Every row gives one point. Examples show where two turns around zero, p and q, send a point. Write where each new point lands after one turn and then the other. Backwards means that the second turn is done in reverse. Each puzzle has new turns, and all numbers are rounded.

Turn p:
[ 0.01 -0.10  0.38] => [ 0.32  0.21 -0.08]
[-0.31  0.41  0.06] => [-0.33  0.32 -0.24]
[-0.36 -0.18  0.19] => [0.07 0.38 0.21]
[ 0.65 -0.13 -0.63] => [-0.07 -0.91  0.10]
Turn q:
[-0.31  0.25 -0.26] => [-0.40  0.23 -0.13]
[ 0.50 -0.26 -0.42] => [-0.05 -0.68 -0.18]
[-0.35 -0.02  0.48] => [0.19 0.44 0.35]
[ 0.20 -0.31  0.48] => [ 0.51 -0.09  0.31]
[ 0.16  0.53 -0.55] => [-0.37 -0.04 -0.69]
[-0.20 -0.18  0.26] => [0.10 0.14 0.33]
Where do these land?
q, then p: [-0.14 -0.57 -0.37] => [0.35 0.49 0.34]
q, then p backwards: [ 0.08  0.53 -0.39] => [0.04 0.66 0.09]
q, then p: [ 0.31 -0.27 -0.23] => [ 0.25 -0.05  0.40]
p, then q: [-0.33  0.14  0.39] => [-0.10  0.21 -0.48]
q, then p: [0.09 0.17 0.60] => [ 0.07 -0.39 -0.49]

Turn p:
[-0.14 -0.69 -0.24  0.47  0.10  0.04] => [ 0.16 -0.48 -0.16  0.51 -0.48  0.06]
[-0.11 -0.29  0.23 -0.01 -0.43  0.17] => [-0.26 -0.07 -0.13 -0.19 -0.45 -0.19]
[-0.67  0.33  0.29  0.21 -0.40  0.23] => [-0.64  0.53 -0.40  0.13 -0.18 -0.06]
[ 0.42  0.34  0.31 -0.12  0.12 -0.29] => [ 0.16  0.21  0.40 -0.17  0.35 -0.33]
[ 0.45 -0.01 -0.42  0.31  0.28  0.45] => [ 0.35  0.00  0.44  0.20 -0.24  0.58]
[ 0.31  0.64  0.24 -0.51  0.56 -0.18] => [-0.02  0.17  0.51 -0.25  0.90  0.00]
[-0.05 -0.45 -0.69  0.21 -0.17 -0.25] => [ 0.57 -0.31 -0.50  0.16 -0.29  0.16]
[-0.20  0.13  0.27 -0.58 -0.05 -0.17] => [-0.32 -0.07 -0.14 -0.41  0.40 -0.21]
Turn q:
[ 0.25 -0.10  0.04  0.13 -0.14  0.16] => [ 0.14 -0.20 -0.08 -0.14 -0.21 -0.04]
[ 0.37  0.16 -0.26 -0.08  0.68  0.77] => [ 0.71  0.19 -0.27  0.23 -0.27  0.74]
[-0.47  0.40  0.06  0.29 -0.35 -0.11] => [-0.74  0.05 -0.05  0.10 -0.18 -0.05]
[ 0.23  0.09  0.23  0.36  0.60 -0.05] => [ 0.35  0.03 -0.29  0.60 -0.12 -0.17]
[-0.07  0.16  0.25 -0.17 -0.31 -0.44] => [-0.29  0.24  0.15 -0.17  0.05 -0.46]
[ 0.36 -0.65 -0.54 -0.34 -0.20 -0.60] => [ 0.28 -0.26 -0.10 -0.63  0.85 -0.27]
[-0.67 -0.05  0.21 -0.19 -0.28  0.26] => [-0.46 -0.04  0.62  0.02 -0.11  0.25]
Where do these land?
p, then q: [-0.05 -0.20  0.34 -0.29  0.44  0.26] => [-0.01 -0.25  0.54  0.38  0.09  0.00]
p, then q: [-0.15 -0.19  0.32  0.25  0.08  0.09] => [-0.36 -0.24  0.04  0.13  0.03 -0.18]
q, then p: [ 0.21 -0.34  0.12  0.22 -0.27  0.10] => [ 0.11 -0.39 -0.10 -0.22 -0.18 -0.23]
q, then p: [-0.04  0.44 -0.15  0.58 -0.79  0.03] => [-0.16 -0.18 -1.01 -0.23 -0.09  0.19]
q, then p: [-0.12  0.58 -0.56 -0.34 -0.29  0.37] => [-0.50  0.29 -0.15 -0.41  0.13  0.68]
q, then p: [-0.40  0.05  0.24 -0.27  0.31 -0.35] => [-0.15  0.30  0.20  0.47  0.27 -0.24]
q, then p: [ 0.37 -0.15  0.41 -0.31 -0.45 -0.88] => [ 0.30 -0.17 -0.19 -0.14  0.88 -0.66]
p, then q: [-0.33 -0.21 -0.31  0.21  0.26  0.30] => [-0.09 -0.51 -0.07  0.04 -0.22  0.35]
p, then q backwards: [ 0.52  0.03 -0.41 -0.05  0.71  0.06] => [-0.20 -0.68 -0.10 -0.35  0.43  0.36]
